Every row gives one point. Before rounding, the points of a table are all equally far from one centre. They may lie mostly on one side of it. Where is the centre, to within rounding?

Points (7 x 3):
[[-58 -16 -36]
 [ 17 -37 -75]
 [-56 -19 -40]
 [ -9 -72 -15]
 [-53 -40 -13]
 [-55  -2 -41]
 [-48 -48 -19]]
Centre: [  1 -13 -21]

Points (18 x 12):
[[ 11 -31  13 -40  37 -26 -34 -16 -40  44  21  59]
 [ 18 -28  10 -30  53  30 -27  -5 -21  32 -48  25]
 [  9 -33 -24 -62  14  13 -46 -47 -26  17  24  45]
 [ 40  23 -30 -67  47 -40 -47  -1  18  24 -20  21]
 [ 40 -22  -3 -53  33  -6 -61 -21  60  11   8  22]
 [ 38  34 -14   6  36  -8 -16 -16  29 -24  40  15]
 [ 18 -62  37 -25  21  32 -35   8  19  38  15  46]
 [-20  -6 -45 -45  -2  13 -60  10   7  39  17  81]
 [  1 -53  25 -51  31  -1 -64  40  22 -10  12 -25]
 [ 37  47  11 -32 -25 -10   7  22  39 -20   7 -14]
 [ 51  16 -33 -79  62   5 -29   4  16   9  -4  -8]
 [  2 -35 -13 -50  57   3  19 -36  35   0  35   8]
 [ 11   6 -25 -49  20  26 -21  -7  28  95   0 -24]
 [ 32  -2 -27 -28  57  13 -37 -29 -41  12 -11  -7]
 [  0 -62  45 -67  40 -18 -18  30  27   9  13   6]
 [ 41   9 -13 -70  78  14 -44  23  -2   0  16 -12]
 [ -6   9 -46  -5 -17 -12  30  -5 -16  15 -11 -32]
 [ 15  22  24 -65  26 -43  25 -26 -13  21   5  37]]
Centre: [ -5   2  -4 -36  12   2 -19  14   7  20  13  10]

Points (31 x 24):
[[  2 -25 -50  -9  31   4  35  -2  -2 -59 -44  36  30 -36   6  -7  25 -16
    1  20   0  19  11  28]
 [ 20 -20 -45 -35  -2 -31  41 -28   4 -37 -11 -18  43 -10  12  47   3 -23
  -30  37  15  53  29   0]
 [ 56 -35 -50 -27  57 -23 -10 -51  -1   5  -9   6   4 -12 -11 -28   8 -30
   16  20  -4  32  55  39]
 [ -9   2 -70 -28  15 -59  -7 -45  32 -37 -12   7  -7  13  -6 -31   1 -17
   10  -4 -16   9  41 -35]
 [ 18 -19 -54   0  40 -10 -22 -26  25  18   8 -48  -4 -35 -19 -24  25  -1
   30  32  30  18  33  -6]
 [  3 -12 -23 -16  37  32   5  -3   3 -21 -40  27  13  11  20 -15   5 -54
   22  23 -12   7  57   5]
 [ 26   3 -24  -6  18   2  41 -50  12  -6  -6  -4  41 -29 -26 -21  40 -48
    1  33   0  21  -6  -4]
 [-20 -21 -20  14  11 -23 -24 -41 -11  -8  -9   9  -5 -24 -52 -10  10 -40
    7  54 -14  -6  72 -27]
 [-28 -53 -61   6 -20  23  -3 -13   4 -37  38  20  38  17  13 -29   9   0
   -5  -9  -3  43  22  20]
 [-25 -31 -64 -30 -26  10   1 -23  26 -12 -32  23 -10  47 -16 -10  10 -31
    9  47  -6   3  70 -17]
 [ 26 -44 -57 -24  14  32 -15 -29 -27 -30  23   2  47  -5  32   1  41 -26
  -11  19 -23  36  30  11]
 [  7 -26 -32 -11 -32 -31  36 -31  13  -5   7  -2  63  -9 -10   1  29 -31
   20  26  -2   8  86  38]
 [ 10 -52 -57 -11   7 -33 -33 -34   0  18 -15  -4  55  39  -9 -31  14 -35
   -2  34  12  64  15 -11]
 [ -8 -28 -79  -7   0 -39  14 -33  -9 -45 -22  19 -29  -6 -30  20 -21 -36
   28  29 -15  37  54 -13]
 [-19  -8 -14  36  -2 -24 -11  -9   9  -9  42 -24  19 -27  10 -14   1 -32
   10  19  11  18  58  21]
 [-25 -16 -86 -41  23 -13  32 -51 -25   2 -15  11 -13 -18  16  25  50 -28
  -15  24   0   8  68  19]
 [  6 -25 -57 -18 -20 -36  -3  -7  -7 -15 -11 -51  26   0   6  15  20  -4
   25 -21  25  11  49 -29]
 [ -1 -16 -56 -21  -4 -21  56   9 -10 -37  -4 -10  39 -33  -6 -20  52  -8
  -10  45  -3  11  43 -31]
 [-29 -10 -52  36 -27 -21  -7   5 -10 -11  23  -4  44 -25  -9   8  10 -41
   13  37   7  25  45  49]
 [  8   6 -70  23  23 -25 -12 -30  26  12  38   2  40 -15 -11  15   4 -21
    6 -10 -47  -5  66  42]
 [  5 -21 -44  27 -13 -44 -29 -38  -4 -32 -23   4  62 -30 -19  10  56 -24
   11  28   5  15  39  -3]
 [ -3   3 -50 -22  57  29 -15 -23 -30 -27  15 -26  10 -29 -18  33   3 -27
   26  14 -15  28  35  -9]
 [ -6 -38 -73 -16   2  13  31 -46  27 -12  37 -21  38 -23 -32  -8  37 -47
    0  33  16  19  55  17]
 [ 10   7 -45   1  35 -44  31 -30  17 -10   3   0  21 -18 -27  24  35 -55
  -26 -14 -16   8  57  46]
 [ -4 -35 -95 -34  15  18  11 -15 -35 -22  26  -5  25 -35   3 -19  49  20
    4  10 -33  11  31  14]
 [  2 -29 -28   0  -2 -24 -39 -55  21 -24  11   6   4 -50   5  -4  13  -3
    4  14  47  44  74  -8]
 [-18  -9 -61 -15  12   3 -20  -6 -15  19  -3  50  29 -26  25 -66  27 -42
    1  22   8  46  11  21]
 [ -6   6 -35  -6 -12 -27   2  -3 -31   4   9  10  46  21 -22  -5  49 -24
   37 -14  24 -18  71  -8]
 [ -7 -28 -60 -10   8 -35  23 -61 -13   1  16  18  37 -17   1  -2  72 -40
   47  15 -21  15  21  -7]
 [  4  40 -66   6 -20  13  13 -36  -3 -18  19  10  35 -22 -19  18  42 -51
    5  18   8 -13  42   0]
 [ 30 -13 -45 -32   9  14  17 -38  39 -26  18 -23  50  -5   9  15  11 -29
   41  27 -14  11  31 -14]]
Centre: [ -2 -16 -48 -17   8 -13   0 -11   5  12   3  26  18  -8 -18   9  15  -3
  -3  14  -3  30  36  -2]

Points (27 x 24):
[[ 67   5  21 -42  40 -13 -23  13  52  48  44   0  -5  -1   6   1  42 -35
  -21  33  38 -34  -3 -19]
 [ 23  30   0  -4  60  -5 -59  13  27  85 -13  -8   5  18  37 -23  45 -16
    5  33   3   7  -5   7]
 [ 73  26   1 -28  46   7  -6  12  30  27  54  12 -22  10  35 -21  55   9
  -15  37  22 -10   4  22]
 [ 37  -4  12  -4   8  -6   5  47  49  62  48  -8 -19   3  43   1  42  26
  -13  64 -11 -35  -9 -25]
 [ 57  27   6 -44  31   3 -39  30  25  50  45  14 -39  -9  47 -27  25  22
  -12  18   2 -24  -2 -34]
 [ 31  41  -1 -16  68  42 -50  34  22  39   7 -14 -44 -28  20 -19  58 -17
   -1  26  13 -48  22   5]
 [ 46   8  21   4  67   0  25   6  12  43  16 -10 -37  -2  47  -4  69  39
   -5  30 -31  -1  13 -20]
 [ 31  26  36   7  25  -2   4   8  -8  52  18 -17 -21  -9  10 -22  62  -9
   21  28  25 -21  60  33]
 [ 68   4  -7 -28  -1 -23 -30  24   8  53  34  11 -10  30  12 -11  62  17
  -18   8 -11 -35  19  28]
 [  7   1  15 -19  42  13  -6  30  24  27  18 -17 -15  19  25   2  95  -7
    6  45  20  17 -19  40]
 [ 38  28 -28 -38  -3  14 -40   8  44  47  15  19 -28  -1  16  -9  25 -17
  -14  35 -24 -54  -9 -12]
 [ 23  32   9 -44  14  26 -24   9 -22  31  30 -10  -3  -3  60 -14  13 -19
  -23   1  11  -3  -2   2]
 [ 23  52  55 -30  36   4 -18  17  66  51   4 -18  -6  -4   4 -30  48  21
   -7  33  25 -37   6   8]
 [ 18  12  40  14  42  36   2   5  22  12  -7 -12  -3  12  35  -7  36 -14
  -32  23 -38 -39 -40  12]
 [ 21  13  19   0  13  16   9  48   2   0  36   9 -23 -16  16   1  41 -40
  -25  60  -2 -19  -3  17]
 [ 36  33  52 -25   4  -1 -17  28   9  57  44 -23  -4  -7  72 -28  33 -31
    4  36  18 -10  -8 -13]
 [ 11  43  35 -38  48  -9 -27   2  28  30  47  -9   2 -16  41   0  30   0
   30  59  34 -33 -12   2]
 [ -7   7  -1  22  45 -12 -23  27  40  67  30   9  19   3  45 -44  33 -30
  -17  -4 -17 -25  25 -16]
 [  9  12  29  21  37   6 -44   1  -2  40  -3 -25 -27   6  42 -24  47   9
  -38  29  16 -19 -45 -10]
 [  7   1 -21 -13  42   9 -18  11  13  71  -8   9 -32  47  31 -26  26 -28
   -7  16  31 -42 -34   2]
 [ 19  23   8  27  22 -14  -8  45  58  22   8   6 -32  16   5 -55  31  16
  -28  56  30 -29   6 -13]
 [  1  10  55 -29  71  -5   9   1  13  43   5  10 -13  25   3  17  49  22
   18 -10  11 -42   9  -7]
 [ 12 -19  51   5  28   8  -8  34  29  64  40  -5 -18   9  34 -41  28  14
  -27  17   4 -39   8  22]
 [ 39  24   6 -14  14 -20 -71  39  12  30 -18  -1 -22 -12  -2 -26  41  14
  -42   5   2 -53  43  -3]
 [ 13  17 -14 -22  43  45 -14  57   4  35   9  -6  12 -14  42   6   0   7
    8  15  29 -41  13 -15]
 [ 28  15  31 -38  20  21 -25  -2  29  21  18  24  -7  -7  81 -14  43   7
  -12  13  11 -59 -12  10]
 [ -3  10  -8  22  67 -12  -1  15  35  71   7 -31 -45  -2  17 -14  47  -9
  -40  60   4 -38  24  -9]]
Centre: [ 25  12   5  -9  30 -29 -12  29  35  15  -1 -33 -30   7  38   0  31 -13
   9   5  -1 -28   8   1]

Points (31 x 24):
[[-23  16 -25 -47  66   0   0   1 -40 -33 -69  54 -28  -2 -14   7  22  -4
   47 -25 -22 -47   6  17]
 [  2 -18 -65 -20  51 -21 -31 -27  31 -58   5  -5 -28 -31 -14 -32  48  10
   52  21 -16 -38  28  36]
 [  7 -25 -23 -24  31 -39 -16 -67  14 -83 -41  -3  33 -23   1 -44   4  11
   29 -19  11 -29 -21 -14]
 [ 33   1 -24 -31  43  32  -8 -15 -14 -54 -14   8 -34 -26  14  38  20  27
   21  -5 -20 -86  -8 -23]
 [-13   7 -58 -53  52 -17   3 -25  17 -24 -61  22   2 -26 -45   5  51   2
   13 -38   4 -48  26  41]
 [ -8  -8 -78 -54  45 -24 -60 -29  -8 -63 -39   3  28 -23  -9 -12  -5  14
    3  44  16  -5 -10  17]
 [ 14   3 -23 -27  38 -53 -26  17  27 -42 -55  10 -19 -18 -28 -21  -4 -37
   -9  48  28 -11   5  43]
 [-21  -7 -14 -71  60   5 -21  14  16 -30 -34 -26 -12 -16 -25 -17  31  19
   14  39  -6  25  32  16]
 [ 24  -4 -42   6  59   2 -40 -43  16 -40  36  60   3  10 -43  38  37   0
    9  51  18 -19  -6  -1]
 [ -5  17 -43  -5  55  25 -60 -32 -38 -46 -31 -18 -24 -20   9 -21 -21 -42
   -2 -21  20 -18 -33   2]
 [  8   9 -44 -50  60  -6 -25 -47  33 -48 -39  -8  20 -33 -15  11   7 -17
   76  11  35  10 -36   9]
 [-23   9 -35 -74  71  -9 -17   2 -35 -39  -9   9 -17  39  -3   6  41 -19
   51 -14 -42 -34  -1 -13]
 [ 15  20 -64 -44  35  -5 -39 -25  18 -43 -32  39 -42  -3 -27  18  59  15
   46  15  -5 -10 -42  37]
 [ 15  -4 -38 -28  68  39 -32  23  15 -72   1   4   0 -21  10 -11  45  11
    4  27  13   1 -42  24]
 [ 38  20 -67 -32  -4 -13 -27  50   6 -34 -27  48  23 -31   9  22  19   3
   13 -29 -24 -30  -4  45]
 [-34  15 -41 -41  46   7 -22  13 -12 -72  -3   1  -2   7 -33 -11   4  11
   90 -20  36 -21  11 -15]
 [ 38  27 -34 -57  80 -19  -1 -39  -2 -28 -29   0 -42  -5  14 -10   8  23
  -12   1  25 -10  33   8]
 [  3  11 -41 -36  69  -8 -30   9  -2 -26 -41  30  33  15  48 -14  37  25
    1  17  15 -30  26 -10]
 [ 24  -7  -5 -44  27  28 -55  -3  -7 -63 -32   3 -23 -53 -40  13   5 -11
   29 -28  36 -17  15  35]
 [  2 -50 -63  -1  19 -31 -14 -26  29 -40 -25  24  15  -4 -15  17  30 -29
   32  31 -18 -87  -2   7]
 [  4  -7 -62 -38  41 -10 -52   6 -28 -50 -14 -15 -14 -23 -10 -25  -1  27
   28   7   7 -59  53 -27]
 [ 18 -26 -66   1  65 -22 -37 -13  12 -49 -56   1 -10 -27 -36 -22   7 -25
   51   1  43 -10  -5 -10]
 [-23  11 -51  -4  84 -38 -56  -4  -6 -10 -45  -8  21   2 -28 -22  19  -2
    7 -54  37 -26   1  21]
 [ -4 -10 -33 -28  54  26 -44 -13 -20 -32 -56 -23  -7 -14  14  40  36  34
   19 -17 -12 -49  14   1]
 [ 23  19 -57 -43  54  27 -33 -26 -24 -49 -70  -4   8 -15 -28  -1  10 -25
   16  38  16 -11  -7  33]
 [ 17   7 -50 -24  48  -1 -70 -16  30  -9  -7   3  -5  15 -42 -45  48 -11
  -22  17  40  -6  11  -2]
 [-11  14 -53 -39  76  50 -15 -20 -17 -22 -54 -27  22 -10  17 -20   8 -13
   24 -11 -26 -42  -2  -6]
 [-11   8 -38 -58  89  27   7 -11  -9 -38   1   4   7 -40  -1 -43   2   1
    0  -8  58 -42  14 -19]
 [ 66   0 -35 -22  15 -25 -40 -54  10 -10 -30 -10 -26 -42  -9  38  55  15
   33  11  -3  13 -15  24]
 [-33 -25 -31 -63  40   5 -64 -31  -3 -44 -12  26 -22 -46 -24  18 -18 -12
   26  10  -6 -15  24 -46]
 [ 15   8 -13 -55  37  -4 -51   0 -44 -39 -24  10  -6   5 -33  17   5  -4
  -21 -16   8 -95  21  22]]
Centre: [  1   4 -19 -19  26 -15  -8 -11  -9  -6   5  12   6 -17 -19  -5   5   0
  20   0  -3 -20 -16   5]

Points (28 x 24):
[[ 11 -29 -47 -17  36  23 -22 -16 -32  29  49 -30 -28 -29  27  37 -41 -25
   67 -43 -48  17 -12 -14]
 [ 28 -22   9 -20   9  19  22 -16 -49  17  51 -51 -20   5  19  -1 -54 -38
   84 -13 -39  30  29   5]
 [ 20 -10 -13 -26  32  13  13 -56 -42 -15  72 -44  36 -69  12  25 -36 -10
   70  -3   2  -3 -30  27]
 [ 25 -19  10  -5  23   4 -23 -23 -33   8  17 -58 -37 -12  38   2 -34 -43
   88 -20 -31  16 -14  26]
 [ 37 -28   6 -21   7  16  -8 -35 -57   6  46 -56 -45 -49  17   2 -11 -24
   63  -6 -43   9 -21  -5]
 [ 39 -42 -30  11  10 -14   4 -23 -59 -10  46 -47 -27 -29  14 -18 -11 -34
   41 -33 -14  34  -1  12]
 [ 26   1   8 -17 -11   3  11 -47 -59  11  22 -70 -17  -1   8 -20 -21 -55
   63 -52 -36  38 -14 -16]
 [ -4  12  10 -11  12  -5 -32 -15 -54  11  36 -52 -35 -19  -5   9 -37 -47
   85  -4 -18  -6  30  -2]
 [  3 -13  -5 -10  13   1 -11 -22 -60  18  39 -82   3 -18  25  -3 -24 -22
   95 -21 -42  36  -3   9]
 [  5 -42  21  -9   1  13   8 -32 -58  43  44 -69 -15   6  -2   4 -26 -46
   62 -21 -39  12   7  22]
 [ 31 -12  -5  11  23  18  -1 -28 -49  24  12 -38 -39 -34  18  11 -15 -46
   71 -17 -40  10  10  -6]
 [-24 -25  11 -19  48   5  13 -42 -43  24  26 -58   6 -44  49 -17 -24 -37
   74 -25 -22   8   0  -4]
 [  6 -14   1 -24  15 -13   1 -47 -36  31  32 -53 -28 -11  16  25 -36 -23
   83   7 -22  -1  12 -52]
 [ 33 -20   9 -47   8  35  -1 -34 -57 -19  45 -29 -51  -8  12 -13 -28 -43
   70 -11 -45  46 -10  -3]
 [ 25  -7 -10 -33  27  15   1 -29 -68  -8  17 -66 -20   2  19  -7 -30 -19
   73 -31 -41  38  -7  -9]
 [ 26  -6 -13 -33  14  -7  -4 -43 -43  -6  24 -84   6 -17  15 -11 -28 -57
   48  -8 -68  11  -7 -15]
 [ 42 -32   3   2  27  26   3 -54 -50   6   3 -37 -11   5  11 -34 -24 -49
   33 -31 -39  17 -27  33]
 [ -9 -43 -19  -9  15   7   3 -30 -51  27  44 -46 -17 -15   5  20 -39  -7
   79 -45 -29  40  26  31]
 [ 11   7 -11 -33 -24   4 -14  -1 -28   3  20 -45 -20 -22  28   9  -9 -48
   92   6 -65   6  28 -14]
 [ 48 -17  22  -8  41  15  30 -26 -49  46  44 -48   3 -15  19 -31 -11 -30
   56 -11 -46  47 -16  -9]
 [ 29 -59  24 -46  35  -3  -3 -31 -28  11  11 -62 -24 -39  12  22 -39 -14
   65 -15 -29  28  11  18]
 [ 10   1  24 -19  14   1  37 -38 -30  33  73 -46 -28   2 -15  16 -66 -47
   57 -43 -17  27  19  -8]
 [ 18  -1   6 -16  52  -1  11 -29 -29   7  32 -64 -40 -33  22  -2 -15 -41
   65 -43 -21  21   3 -11]
 [ 36 -28   8 -35  40  -1  -1 -23 -43  29  43 -59   1  14  22  22 -25 -24
   86 -31 -23  -1 -15 -15]
 [ 21 -13  -9 -25  17   6  10 -22 -59  27  56 -66 -26 -10  33  -8 -48 -40
   57  16 -25  -8   1  -7]
 [ 20 -37  -1 -19  37  23 -33 -35 -43   9  33 -49 -46  -3  15 -26 -35 -15
   58  -9 -38  -6  -5 -33]
 [ 32  15 -12 -15  24  36  -9 -25 -62  39  35 -57 -33 -11  22  29 -25 -25
   52 -41  11   2 -21   2]
 [ 22  -5  40 -20  44   3 -34 -24 -63  20  52 -30 -37 -12  -4 -18  -7 -37
   41 -29 -19 -14   1  -8]]
Centre: [ -1  -3   3 -30 -12  15 -13 -15   6  13  32 -10  22 -20  -5  -7 -29 -14
  26  -9  -5  29 -17  -2]

Points (31 x 24):
[[-28  21   9 -25 -31  74  -7 -16  22 -31 -14  31  56  21  29  39   2 -18
  -44  25  49 -49 -18  17]
 [ -2  23  63   3 -57  73   0 -24  15  24   6  -5 -24  62   7  -5  -1  15
  -29  13  41 -14 -47 -49]
 [  1  18  16 -12 -34  28  19  19  75 -23 -19  59  30  24 -43 -13  43  22
    7  40  25 -21 -54  20]
 [ 11  -7  60  -7 -37  55  51 -47  -4  21 -35   4  40  -5 -19  -1  24  12
  -24  19  89   4 -29 -21]
 [-18 -12  23   6 -57  47  17  11  29  18 -32  44  54  43  -4  35  28  -2
  -50  29  53  12 -65 -25]
 [  8  59  30 -31 -11  17  25 -12  18  -3   5   2  19  59   1 -22  28  17
  -53  20  84 -22 -26 -37]
 [ -9  18  82 -11 -32  45 -13 -39  35 -24 -20  61   5  45   2  19  21  29
  -13  62  44 -36 -35 -22]
 [-26  32  31 -16 -58  49  24   1  -2   8 -10  -5   6 -29 -29 -11  73  -6
  -23 -11  24 -27 -61 -15]
 [ 19  51  37 -11 -33  27 -26  17  43  13 -43   8  26  29  17 -14   4  -4
  -53  18  60  35 -35  -8]
 [-51  12  74  29 -60  92  12   4 -12  11 -53  43   0  43 -29  24   1  18
  -25   5  29 -12 -30 -17]
 [-62  11  37 -13 -54  45  47  -5  50 -17 -58  -2  -6  34 -32  33  27  17
  -18   2  59 -20 -48 -27]
 [-32  33  15   3 -44  64  31 -48  25 -38 -49  60  33  57 -22  -7  -7  36
  -35  38  45 -30 -14 -37]
 [ -4  31  17 -24 -58  55 -10 -39  35 -49 -32  19 -17  80 -45   9  18  65
  -40   3  42   4   2 -12]
 [-37  47  43 -28 -33  51 -12  13  57   2 -74  55  22  22 -26  -5  31  14
  -18  32  46  14 -23 -28]
 [-18   9  59  10 -18  72  -9 -37  11  -9 -58  16  54  46  -2 -25   5  19
  -37   6  45  19 -24  11]
 [-26   5  18  -7 -95  50  26 -42  20  10 -21  40  38  -7 -13 -19   8  21
  -42   0  36  10 -31 -49]
 [-19  48  34  57 -53  35 -31 -10 -11 -23 -55  29  -2 -35   6  12  29  36
   -1  31  12  12  -2   0]
 [-43  46  60   5 -50  62  52  -3 -32 -12 -36   8  30  10 -49  23  -3  -1
  -33   3  27   5 -61 -14]
 [ -4  26  32 -17 -25  30  14  19  -1 -62 -47  29  21  -5  22 -27   3   1
    1   6  49 -53 -46 -30]
 [-11  45  40 -51 -35  48 -20  -3   5 -14   8  16  29 -38 -26  64 -28  30
  -18   4  48 -43  16   7]
 [  2  39  23  13 -67  60  -9 -44  11   1 -22  38  19  60 -26  13  12 -16
    7  35  84 -15 -56  43]
 [-40  11  21  12 -24  14 -41 -12  51  12 -66  36  50  12   7 -12  48  26
  -38  -4   5 -10 -14  10]
 [-35  57  64 -35 -44  48  31  29   7   7 -40  30  18  17  13  -7  19 -11
  -41  19  54  21  11 -24]
 [-62  41  44  13 -46  20  64  13   3  -1 -31  11  22  52  11  10  37  20
  -17  24  69   8 -23 -14]
 [-27   8   9 -12 -39  48  31 -12  41 -18 -26  68 -17  61  15  14  44  52
    5  37  56   0 -62   3]
 [-37 -10   6  18 -46  58  46 -11  25 -33  -2  38  24  60  -5  31  14  33
   -3 -15  46  14 -72   7]
 [-32   7  24  25 -66  52  29  25  45  -5 -54 -11 -27   0  -7  31  26   7
  -36  18  64   3 -37 -11]
 [ -9  67  46   9 -28  61   6 -18 -17 -14 -36   0   3  55 -52  17  59  35
  -65   3   6 -40 -31 -24]
 [-20  23  54   8 -55  67 -43  18  -3   2  -1  36 -22  33 -11   2  10   1
  -28   7  86 -48 -24   2]
 [ -7  41  45 -31 -45  64  41 -11  35  -8 -73  -6  16  22   5   2  19  42
   -1  -2  85 -16 -11 -35]
 [-37  61  19 -15 -72  28  50   2  19 -19 -35  11  -5  55 -12  -3 -28  20
  -15 -28 -22 -29 -40 -43]]
Centre: [  4  22  11  -7 -26  22  12 -15   0   8 -27  30  -1  24 -17  25   7  13
  -8   1  22 -14 -10  -1]
